Rows are points. To make a cloud, some directions were put in groups of two or more. Within a group, all points are equally far from the middle, so they leave a hole (a ring in 2 directions, a hollow ball in 3). The other directions are filled evenly. Then the cloud was stretched, turned, moved and blurred a little. How many holes are there, and how many directions does each take, smallest first?
In the rows, 128 means zero.

Cloud, 19 rows:
[[136  76 116]
 [101 103  86]
 [106 103  56]
 [101 140 116]
 [ 94 109 145]
 [125  69 136]
 [121 168  78]
 [168 116  56]
 [122  88  77]
 [136 169  87]
 [ 96 121 143]
 [165 155  71]
 [ 96 117  70]
 [164 149 105]
 [172 117  87]
 [151  94  68]
 [113  95  69]
 [130 146 158]
 [105  84 132]]
Holes: 1 (2)

Cloud, 32 rows:
[[108 121 140 186]
 [124 198 126 170]
 [ 99 108 126  96]
 [168 129 183 164]
 [161 121 192 151]
 [105 185 119 172]
 [117 109 187 153]
 [160 116 194 129]
 [ 95 129 165 174]
 [150 187  93 116]
 [145 108 124 179]
 [ 93 167 127 178]
 [109 120 125 183]
 [116 199 145 170]
 [ 92 181 159 166]
 [180 168 150 172]
 [ 96 157  96 162]
 [119 115 152 185]
 [108 190 177 109]
 [171 140 191 112]
 [159 100 141  91]
 [ 97 160  92 154]
 [136 184 112  86]
 [170 171 187 148]
 [132  98 177 107]
 [ 99 167 110  90]
 [ 94 111 172 109]
 [114 190 106 163]
 [106 102 145  95]
 [173 109 115 105]
 [149 100 101 148]
 [170 117 126 176]]
Holes: 2 (2, 2)

Cloud, 57 rows:
[[126 122 155 110 116 103]
 [ 87  91  58 147 136 166]
 [162 161  79 159 138 118]
 [136 143 117 198 149 102]
 [ 82  73  95 131 151 123]
 [157 109  77 193 166 109]
 [ 66 138  92 148 135 129]
 [106  82 148 158  94 132]
 [132  91  80 197 147 178]
 [117 129 115  81  93 101]
 [151  88  90 182 117 179]
 [131 163 139 149 167 186]
 [149 124  41 128  85 105]
 [ 94  90 103 191 129 114]
 [157 116  60 167  86 146]
 [104  93 150 119  97 119]
 [132  69 144 144 158 166]
 [190 110 115 135 149 101]
 [149  79 142 127 126 127]
 [110 149 150 145 166  86]
 [149 135  62 176  97 129]
 [142 152 141 107  77 165]
 [ 98 123 155 180 135 145]
 [ 88 162 121 167 101 138]
 [113 114  46 120  87  99]
 [119 133  67 102 169 111]
 [ 91  96 132  98  99 170]
 [128  91 146 175  96 119]
 [ 97  76  76 162  56 172]
 [115 100 154 123 108  88]
 [ 58 120 112 138 105 154]
 [115  65  85 117 105 174]
 [155 125 125 194 147  80]
 [102 159 126 117 165 134]
 [152  70  79 148  67 154]
 [ 90 140 121 182  81 129]
 [158  81  64 162 170 114]
 [ 80  96  63 134 114 177]
 [121 178  85 129  99  84]
 [170  92  59 144  80 109]
 [138 167  72 167 100  80]
 [ 59 122 113 174 136 158]
 [122 100  67 187 120 100]
 [119 137  49 145  69 152]
 [117 104  78  94 175 102]
 [ 86 153 131 128 137 120]
 [105 149  71 114 161 133]
 [173  83 121 161 163  97]
 [167 118  69 154 110 164]
 [ 60 105 128 151 145 144]
 [118  54 115 148 112 160]
 [141  58  88 149 116 100]
 [122 148 100 195 136  78]
 [ 97  88  88 191 103 157]
 [ 54 122 109 142 124 164]
 [ 90 145  82 175  88 126]
 [102 162 112 116 161  92]]
Holes: 1 (4)

Cloud, 83 rows:
[[175  70 106 169 112 157 103  82]
 [170 147  88 111 173 185  83 100]
 [128 162 141  80 160 160 150 168]
 [147  98 103 142 184 127 185 120]
 [112 138 141  96 184 154  96  70]
 [ 87  78 151 127 142 155 140 181]
 [ 89  80 101 133  84 146  98  64]
 [164  90 173 147 126 133 118  80]
 [142 155 106 136  87  91 141 106]
 [173 145  91 157 124 114 125  74]
 [171 151 124 129 184 147 102 169]
 [ 85  74 155 132 113 108 151  97]
 [ 94 118 125  69 146 136  71  89]
 [135 148 177 120 147 120 158 149]
 [169 121 105  97  77 152  84  89]
 [118 172  86  89 148 151 173 115]
 [196 109  99  78 167 162 101  95]
 [106  76 134  83 169 118 137 172]
 [117 154 106 175 104 155 125  67]
 [186 119  81  84 153 192 136 150]
 [131  75 119  73 102 174 176 111]
 [127  73 153  89 130 159 174  86]
 [153  73 125  87  95 114  94 148]
 [167 114  98  64 129 115 125 162]
 [110  85  93 187 117 161 170 121]
 [185 136  79 124 152 100 120 100]
 [118 140  77 127  74 191  96 110]
 [140 139 183 108 143 102 122 113]
 [ 99  83  75 166  89 184 136 128]
 [132 104 124  91  92 112 184 128]
 [135 153 149 167  97 126 151  95]
 [121  65  93  76 161 197 121 107]
 [ 84 117 162 115 156 155 101  69]
 [173 109  92 109 165 136 172  73]
 [113  72  65 153  86 176 144  93]
 [110 148 150  84 133 198 126 151]
 [121 172  81 142 177 143 133 162]
 [ 64 108 117  93  97 171 144  89]
 [140  72 107 133  68 164 135 165]
 [163 147 107  70 161 100 118 119]
 [ 65 100  96 106  81 164 151 130]
 [184 101 111  99 186 128 127  80]
 [163 135 102  60 129 160  93  80]
 [165  96 144  83  83 170 104  94]
 [116 139  93  67 102 193 104 111]
 [134  69 112 100  80 141 152  68]
 [104 172  63 128 115 117 147 128]
 [144 153 115 142  88 104 108 159]
 [133 150 179 110 153 121 153  99]
 [129  85 110 122  81 105 149 168]
 [ 80 119  74  96 137  88 113 112]
 [143 175  73 151 134 134 150 150]
 [157 161  63 130 117 186 159 123]
 [126  59 131 105  88 154 108 170]
 [123  69  50 105 110 161  91 140]
 [ 92  60 142 120  98 192 124 117]
 [104  84  94  76 167 190 100  93]
 [175  83  81 114 162 159 148  66]
 [160 143 126  63 168 124  91 108]
 [105 133 159  89 126 142  76  78]
 [ 81 108  98 115  81 163 107  65]
 [165 151  65 138 116 201 107 121]
 [109  92 105 145 189 171 115  68]
 [112  64  76  71 114 177 104 132]
 [126  86 115 141  81 106 154 164]
 [158  98 153  95  81 171 125  81]
 [ 80  73 123 111  85 185 113 100]
 [163  62  58  97 138 150  95 102]
 [153 139 101  78 104 147 142  58]
 [128  73 112 146  85 103 141  77]
 [ 65  94 152 111 152 123 160 105]
 [178 101  84 143 171 111 126 155]
 [ 95 156  90 161  81 162 146 111]
 [ 99 122  56 104 108 149  80 153]
 [159  90  59 106 102 176 175 111]
 [103 160  71 106  95 139 124 161]
 [114 115  58 104 158 143  77  79]
 [148  58 117  86  79 171 107 129]
 [ 78 148 164 121 158 116 113 155]
 [157 105 170  95 112 185 136  89]
 [ 92  91 142  99 188 134  86  92]
 [176 140  76 124 155 144 160 167]
 [117  89  79 180 133 117 163 101]]
Holes: 3 (2, 3, 3)

Cloud (94 x 9):
[[143 140 145  77 104 168 126 139 131]
 [141 134 168 171 106  92 211 103 127]
 [ 71 175 141 166 110  93 182 109 147]
 [172 119  85  94 111  79 177 164 109]
 [138 158 114  75 114  93  94 152 160]
 [124 166 104 179 164 116 144 186 163]
 [ 65 128  90 175 113 138 160 106 167]
 [ 89 140  86 158 116 110 201 110 200]
 [ 99 117 119  78 185  97  88 144 163]
 [158 113  96 105 130 155 109 174 126]
 [165 132 167 133  71 107 147  81 170]
 [145 100 131  89 175  71 111  82 145]
 [162 130 181 152 142 170 145 101 177]
 [105 124 133 146 140  93 143  46  74]
 [160  97 175 155 110 107 200 119 138]
 [ 88 131  93  85 147 112 185  82  93]
 [136  84 109  95 178  86 168 134 176]
 [158 114 147  96 187 145 104 154 158]
 [105 140  78 128 188 121 166  90 112]
 [172 161  77 179  80 122 173 102 112]
 [116 128 122 141  89 158 146  54 164]
 [187 141 136  88 156 118  91 144 114]
 [ 89  89  98 171 135  87  85 117 163]
 [ 84  98 112  96 117  88 186 151  91]
 [175 154 135 173 169 106 184 111 170]
 [144 101 169  83 123  63 147 146 106]
 [153 177 121 195 175  94 133 100 161]
 [122 134 139 116  71  83 129  61 144]
 [ 97 138  91 112  83 106  87  90 182]
 [209 147 118 139  96 128 129 149 152]
 [178 112 108 196  99  92 118  82 146]
 [132  74  93 121 146 154 157 103  80]
 [122 157 144 154 101  53  94 147 191]
 [108 112 146 205 105 124 152 140 105]
 [124 129 199 147 176 151 132 109 177]
 [ 62 118 141 175 122  84 143 138 104]
 [154 111 108 120 171 114 133 189 174]
 [ 83 113  81 104 131 116 141  85  85]
 [105 176 112 137 127 124 138 186  98]
 [ 56 134  82 154 110 112 173 118 169]
 [ 76 137 115 161 124  96 131 185 136]
 [119 150 157 115 104  74 125 168  71]
 [137  67 158  98 163 109 139  71 159]
 [156 164  58 113 151 123 103 129 113]
 [146 128 183  96 169 159 143 112 156]
 [ 87 120 164 201 101 113 112 126 171]
 [103 110 187 171 131  94 186 105  99]
 [189 105 109 101 125  50 129 150 115]
 [147  85 150 141 163  45 168 133 140]
 [123 167 155 105 108 107 154 172 147]
 [207 132 131 144 112 133 192 143 115]
 [ 53 137 106 111 153  60 141 122 134]
 [137 104 123  97 146 137 147 186  77]
 [166 162 139 154 106  92 209 141 122]
 [109 171 161 105 120  59 145 112 182]
 [140 108 145 101 144  45 148  95 201]
 [110 160 104 173 176  73 188  90 101]
 [119 138 154  62 160  91 105 147 182]
 [117  72 124 114 157 124 100 146  97]
 [112 126 154 101 149  35 136 103  93]
 [ 98  95 142 150  77 123 182  82 191]
 [166 175 101 112 146 132 180 171  94]
 [116 158 171  71 145 145 137 100 154]
 [152  83 107 130  79  70 161 113 175]
 [ 81 144 170 137 145 110  75 129 149]
 [147 166 168 159  85  74 147 100 153]
 [193 133 148  87 138 150 161 147  94]
 [188 137 133 135 164  93 190 119 162]
 [180 166 111 206 121 109 110 137 139]
 [124 125  69 181 147 114 186  90 133]
 [161 106  79  90  97  59 143 136 120]
 [151 170 145 112 172 133 194 103  96]
 [ 91 121 130  92 212  95 116 125 162]
 [103 158 156 127 170  91  89 136 108]
 [155 126 165 115 144  82  70  99 178]
 [115 131 177  68 140 107 137 112  87]
 [109  87  93 102 125 134 185 114 203]
 [ 74 180 137 137 141  86 133 176 185]
 [108 156 104 104 105 120  70 158 170]
 [151 125 150 187 102  79 110 165 182]
 [ 84 180 123 133 162  87 184 142 204]
 [133 149 169 151  74  77 128  95 191]
 [165 118 117 167 185 121  91 102 131]
 [144  70 142 106 119  87  77 111 185]
 [136 188  98 208 123  87 133 125  96]
 [161 145 149 126 154  67  96 168 161]
 [136 134  72 137 157  63 191 148 137]
 [182 107 162 101 164  66 127 116 134]
 [157 166 128 145 113  86  70  99 157]
 [108  79 121  86 158  88 164  69 121]
 [143  99 109  75 113  85 107 157 158]
 [122 181  85  95 183 115 141 110 148]
 [166 131 119 181 178 111 116 174 100]
 [115 152 137 127 150 191 162 130 142]]
Holes: 1 (8)

Cloud:
[[168  80 105 188 132  93 144 155 196]
 [117 137 172 148 104 117 175  97  93]
 [ 82 146  80 144  99  84  79  84 170]
 [130 115 175 127 160 175 169 192 128]
 [171  78  94 191 162 138 139 126 132]
 [107  83 124 163  76 124  61 102 131]
 [131 101  91 131 150  86 156 184 135]
 [100  43 150 158  66 134 145  87 113]
 [141  96  91 147 104  55 161 117 138]
 [141  70 108 150 132 166 167 124 112]
 [ 91 108 157 159 121 123  85 117 133]
 [185 141 115 136 151 106 139 172 115]
 [115 144  81  97 158 133 171 149 105]
 [107 105  82 182 153  99 171 126 166]
 [ 89 100  88 145  76  54 137  85 181]
 [188  76 147 121  99 158  72  85 119]
 [182  82 157 192 121 132 133  92 135]
 [ 90 136 143 178  66 149 172 150 108]
 [ 89 152 159 141 145 197  88 133  96]
 [113  79 162 181 114 122 112 151 110]
 [104 124 158 189 136 103  89 165 175]
 [154 110  79 121 117  99 138 160  98]
 [189 130 113 177 110 113  76 120 162]
 [127 124 182 189 133  97 101 117 202]
 [114  51 116 121 137 150 179 157 130]
 [181  53 106  92 144 110 114 193 206]
 [139 129 174 174 144 168 156 120 169]
 [ 62 126 114 177 165 155 145 105 190]
 [130 142 141 186 104 119  80 164  94]
 [132  73 154 125 140  80  69  98 143]
 [109  96 129 161 138 161 133 181 128]
 [ 98  43 105 160 130 136  95 160 163]
 [ 71 133 177 186 131 142 138 120 124]
 [ 55  85 187 141 111 136 181 152 170]
 [120 148 137 114 119  93 113 128 154]
 [ 99 123  78 144 116 142 152 139 123]
 [179 103 183 178  90 177 100 158 141]
 [135 140  89 188 117 173 110 172 149]
 [130 137 165 117  94 130 171 142 117]
 [130 136 126 143 106 177  80 142 191]
 [ 85 136 115 105  97 171 114 145  92]
 [167 129 131 160  90 148  99 167 147]
 [129  72 128 171  64 142 150 121 176]
 [118  78 177 164 154 177 120 123 127]
 [ 94  76 136 104 158 105 136 101 198]
 [139  95  72 193  94 195 106 117 191]
 [109  88 110 124  48  84 131 165 152]
 [ 91  54 141 161 149 102  95 128 146]
 [ 91  90 112 141 168 144 100 125  96]
 [143 136  79 174 115 100 133 135 163]
 [134  71  96 116  87 119  65 163 117]
 [161  67 107 177 121  74 118 190 151]
 [ 93  83 151 173 131  87 180 159 162]
 [160 103 126 149 100 151  63 185 130]
 [112 106 188  96 148 116 160 162 135]
 [168 112 121 176 113  95 131 140 103]
 [172 116 138 183 115 123 104 107 150]
 [132  76 153 109 152 130 181 107 211]
 [ 73  95 105 165 135 123 185 106 194]
 [106 147 167 163  65 137 144 111 153]
 [179 155  81 156 116 140  96  81 125]
 [156  77 111 182  86 131 144 150 131]
 [173 118  69 189 143 145  91 123 151]
 [140  63 186 129  69 157 138 139 149]
 [126  63 186 162  86 175 118 173 179]
 [ 97 117 149  78  98 122 143 158 182]
 [ 87 168 164 149 174 115  87 166 148]
 [114  72 114  93 118 104 139 157 133]
 [133 102  87 136  74 172 130 111 151]
 [131  97 189 128  72 130  68  98 181]
 [172  95 151 118 133  84 165 182 197]
 [132 148 120 139 111 175 161  98 133]
 [175  75 176  85  89 103 133 111 166]
 [104  67 174 101 167 137 144 184  75]
 [112  48 125 140 149 126 169  99  89]
 [102 141 116 174  99 133 110  88 178]
 [153 154 151 166  83 131 126 122 124]
 [123  66 188 103 125 166  72 168 175]
 [128  87 128 130 149  94 112 107 199]
 [106  70 143 161 132  81 117 171 101]
 [108  95  67 164 165 133 139 178 119]
 [ 96 104 162 162 139  49 128 151 186]
 [120 114 115 187  87 171  99 127 193]
 [150  98 187 139 148 107  92 199 116]
 [ 69 100  95 126  42 121 160 111 165]
 [132  60 128  74 101  95 143 110 153]
 [125  99 168 179 107 189  85 175  81]
 [137  94 184 142  86  78 158 105 103]
 [164  87 113 153  97 119 106 183 196]
 [160  74 122 153 161 167 138 102 154]
 [106 157 146 173 101  82 125 121 118]
 [133 159 106 122 143 117  70 135 109]
 [158 107 125 138 160 118 105  82 181]
 [185  78 172 111 156 133 169 106 127]
 [ 80  43 149 163  86 107 138 132 173]
 [ 92  74 138 186 167 131  95 171  87]
 [132 145 127 167 116 170 148 182 193]]
Holes: 0

Cloud, 97 rows:
[[105 149 125 151  83 176  86 113 198]
 [181 128 136 135 125 174 133 180 126]
 [ 86 165 126 205 120 115 122  93 156]
 [131 105 142 164 159 118 132  60  97]
 [158  72 106 139 122 138  75 150 173]
 [137 180 201 167 126 102 110 149 112]
 [ 84 120  44 174 109 127 131 144 116]
 [170 156  92 151 124 159 107  98 137]
 [ 93 133  67 139 209 142  83 118 141]
 [131 114 148 213 105 148 111 106 135]
 [123 157  90 192 132 115 144 117 180]
 [133 180 128 123 139  38 117 106 111]
 [128 141 115 100 171 140 152 115  88]
 [127 128 126 181  82  95  50 151 139]
 [150 139  99 143 121 128 134  46 143]
 [142 197 133 125 133 148  99 177 166]
 [117  89 125 167 164 109  91  81  87]
 [ 82 142 111 159 131 131  53 162 196]
 [163 128 158 212 174 115 118 135 129]
 [159  66  87 125 161 158 102 133 140]
 [106  95 118 118 126 110 175  80 166]
 [144 102 124  99 181 158 130 111 110]
 [180 113 150 109 112 130 109 181 148]
 [138 158 112 130 116 152 110  90  76]
 [105 127  90 158 134  59 107 131 193]
 [101 102 150 140 120  59 153 142 160]
 [ 74 118 103 134  77 156  76 133 202]
 [146 145 147  89 137 138  76 136  93]
 [100 139 148 127 181 141  95 210 163]
 [ 97 109 154 117 166 107  79  59 116]
 [133 171 125 140 169  79  63  92 158]
 [124 185 118 111 181 145 151 152 137]
 [118 194 159 151 180  92  93 182 118]
 [122 141 142 142  72  97  47 128 117]
 [129 116 124 181 171 146  61  96  89]
 [198 142 168  99 136 100 114 137 132]
 [162 165 204 150 161  83 122 118 109]
 [106 133  85 101  99 133 122 183 157]
 [108  80  90 134 116 123 133 150 208]
 [112 146 178 179 156 140  76  83 129]
 [142 166 173 112 154 142 129 163 194]
 [108 133 117 188  84 100  95 188 103]
 [ 71 119  88 199 146 125 131 123 148]
 [139 179 113 130 174 108  99 223 161]
 [ 99 173 135 125 145  51 115 115  98]
 [ 87 159 111 128 112  99 102  51  84]
 [174 150 146 154 187 112 149 187 174]
 [ 90 184 103 154 150 141 115  67 131]
 [168  75  94 132 175  91 153 141 133]
 [154 108 118 146 163 101  46 109 127]
 [143 155 167 111 209 139  95 122 162]
 [ 95 110  67 154  83 155 109 150 193]
 [128 168  84 204 130  82 126 171 150]
 [ 62 129 160 120 123  82 123 136 117]
 [ 63  85 111 168  50 127 131  86 167]
 [ 73 130 127 143  46 121  89 109 103]
 [160  95 168 168 139 111 115 138  78]
 [132 188  85 142 151 135 152 170 150]
 [143 171 101 168 144 160 100  97  81]
 [177 159  93 120 141  60 120 119 115]
 [130 155 131 168  58 148 112  81 110]
 [161 106 137 158 102 139 156 199 156]
 [ 98 180 100 126 176 106  74 101  94]
 [161 163 152 147  78  76  71 111 125]
 [113 214 149 127 165 123  78 110 106]
 [118 102  61 158 164 124 140 156 191]
 [ 89 181  94  97 158 110  84 105 132]
 [ 54 127  72 169 116 115  89 141 112]
 [ 69 102  63 133 139 141  93 100 134]
 [ 87 122 160 139 127  99  92 198 133]
 [ 89 138 155  98 125  66 105 170 160]
 [176 135 140 141  76 106 126 185 148]
 [154 133 101 133  61 125 135  93 112]
 [110 133  98 162 123  63 141  64 154]
 [ 95 127 113 114 187 113  95 130 196]
 [ 90 176 100 141 126 150  86 135 199]
 [114 141  66 157 125  84 147 118  94]
 [112 192 128 143 127 120  58 149 181]
 [103 158  97 122 134  67  88 190 155]
 [140  73 168 157  72 105 141 111 135]
 [126 161  89 132 176 128 155 131  75]
 [113 107 113 193  52  87  85 133 143]
 [163 123 149 184 127  90  97  79 134]
 [ 52  83 123 175  71 116  98  98 148]
 [140 162 108  97 162 141 137 109  87]
 [177 112 114  93 137 131 101 179 115]
 [127 111  87 149  50 114 130  74 120]
 [177  87 138 151 113  94 122 202 124]
 [139 111  94 172  88  78  70 180 110]
 [154 176 120 138  81 146  97 135 180]
 [123 122 157 122  62 164 148 143 142]
 [100  81 161 127 109 139 126  76 101]
 [124 194 125 132 185 111  73 117  80]
 [ 87 148 108 183  67 166 102 135 141]
 [135 163 124 144 156 149  87 119 202]
 [141 189 162 158 182 147 111 137  69]
 [ 98  69 104 165 121  63 107 112 138]]
Holes: 3 (2, 3, 3)

Cloud:
[[181 158 175 120 131  92 107 147 139]
 [132 116 146 117 147 118 144 217 107]
 [148 163 201 105  99 165 133 110  80]
 [131 133 184 103 121 160 109 160 103]
 [114 159  95  92 168 130 167 105 169]
 [106 188 167  55 107 170 170 170 153]
 [143 156 112  91  64 115  80 162 116]
 [140 158  82 126 103 159  65  97 150]
 [200 120 127 103 190 140 132 123 126]
 [150 146 158 129 100  96 195 156 157]
 [113 121 152 150 109 165 171 169 114]
 [149 168 154  86  98 151 119 144  57]
 [142 104 157 186  56 126 135 120 145]
 [170 118 110 105 113 131  88  99 145]
 [ 88 203 129 108 124 179 101 164 114]
 [ 92 141 171  95 157 132  76 123 113]
 [152  87 138  95 150 119 130 202  84]
 [201 151 122 113  88 124 110 139 130]
 [102 101 158 123  55 166 113 103 103]
 [119 236 160 105  72 109 152  92 183]
 [107 196 157 121 108 165  99 113  92]
 [140 128 146  98 117  85  85 164  80]
 [114  92 149 169  85 131  91  59 151]
 [124 187  56  98 110 152 180 151 102]
 [121 176 178  75  59 191 115 134 111]
 [199 118 114 117 123 121 170 118  63]
 [111 130  72 139  52  85 110 166 161]
 [130 119 148  98 140  63 146 153 165]
 [131 150 168  68 115 169 101 127  71]
 [172 201 131 160  94  99 124 157 128]
 [172 112 209 132 138  89  88 149 126]
 [122  75 114 120  86  85 158 121 156]
 [172 154 139 101  80 138  95  66 173]
 [ 81 157 123  89 134 119  84 102 164]
 [178 159 133 131 111 153 208 154  91]
 [ 90  96 154 134 163 147 185 145 142]
 [111 103 120 189  55 132 139 146 142]
 [140 145  90 150 143 169  86 114 180]
 [154 131  94 185 102 107 159 158 163]
 [159 187 115 102  69 105 166 130 133]
 [129 155 112 106 126 102 125 165 186]
 [191 148 164 144  67 143 142 149  57]
 [156 141 168 117  51 164  93 167 124]
 [ 83 179  85 132 133 136 128 115 130]
 [128 148 159  79 159 112 138 191 104]
 [145  89 188 161  86 141 139 123  84]
 [117 216 190 106 116 134 155 147 159]
 [100 110 135 164  73 147 126 126 160]
 [110  98 168 166 148 145 127 124 132]
 [161  75 163 141 126 111 111 103 161]
 [ 71  89 183 101  91 120 119  67 129]
 [119 148  85  76  61 129 139 173  96]
 [107 145 127 135 175 136 171 150  55]
 [117 177 176 140 123 172 183 118 154]
 [135 161 195 112  84 113 201 119 119]
 [114 123 158  86  70 165 107 135 152]
 [166 186 158 104 109 179 183 113 135]
 [144 176 144  83 124  96 123  99 104]
 [ 68 145 156 114 124 105 115 143 194]
 [ 95 141  90 190 118  97 106 116 123]
 [137  62 116 163  87 110 143  93  55]
 [107 112  99  83  90 151 151 166  85]
 [176 111 136 207 140  84 145 168 129]
 [ 90  94 133 101 111  97 111  72 142]
 [116 123 170 138 154 157 155  54 117]
 [137 198 127 133 131 135 152  96 139]
 [148  88 210 121 110 141 133  90 156]
 [113 113 173 109 130 190 180 130  85]
 [163 177 185 179  85 117  53 110 194]
 [ 88 138 156 107 126 143  85  82 100]
 [106 110  98 166 176 136 156 156  75]
 [135  92 144 173 153 148 127 191  66]
 [127 160 154 141  97 103 191  78 145]
 [151 212 126  74 137 179  75 142 104]
 [111 133 134  90 151 123 168  92 206]
 [ 95 121 115 156  63 168 182 155 110]
 [172 129  67 163  93 127 101 135 135]
 [171 207 117  95 141 138  90 162 127]
 [134 172 104 127 123 191 124 101  91]
 [133 173  63 143 154 124 137 152 107]
 [170 103 175 105 117 144 189 193  75]
 [146 211 151 161  96 117 142 164 117]
 [194  87 140 121 121 114 123  82 127]
 [125 204 145  64 119 102 178 104 146]
 [162 153 103  47  71 161 150 177 116]
 [180 120  77  99  74 155 126 131 135]
 [ 87 169 111 123  88  98 104 132 227]
 [118 147 177 159 104 160 144 142 130]
 [158 185 156 151 105 151 126 188 159]
 [137 135 154  39 147 128 113 122 102]
 [125 154  71 118  70 136 174 109 168]
 [113 106 144 153 119 150 185 173  77]
 [175 106  97 193 102 163 113 165 147]
 [161 121 122 190  62 115 129 130 162]
 [114  79 111 183 137 115 106 156 106]
 [165 165 122  97 153 116 216 146 116]
 [100 145 128  86 175 144  99 146 108]
 [123 228 113 106 128 148 107 129 114]
 [165 186  89 136  99  81 124 171 133]
 [183 118 143 190 153 150 133 127  98]
 [ 98  97 160  98 122 129 165 163 116]]
Holes: 1 (4)
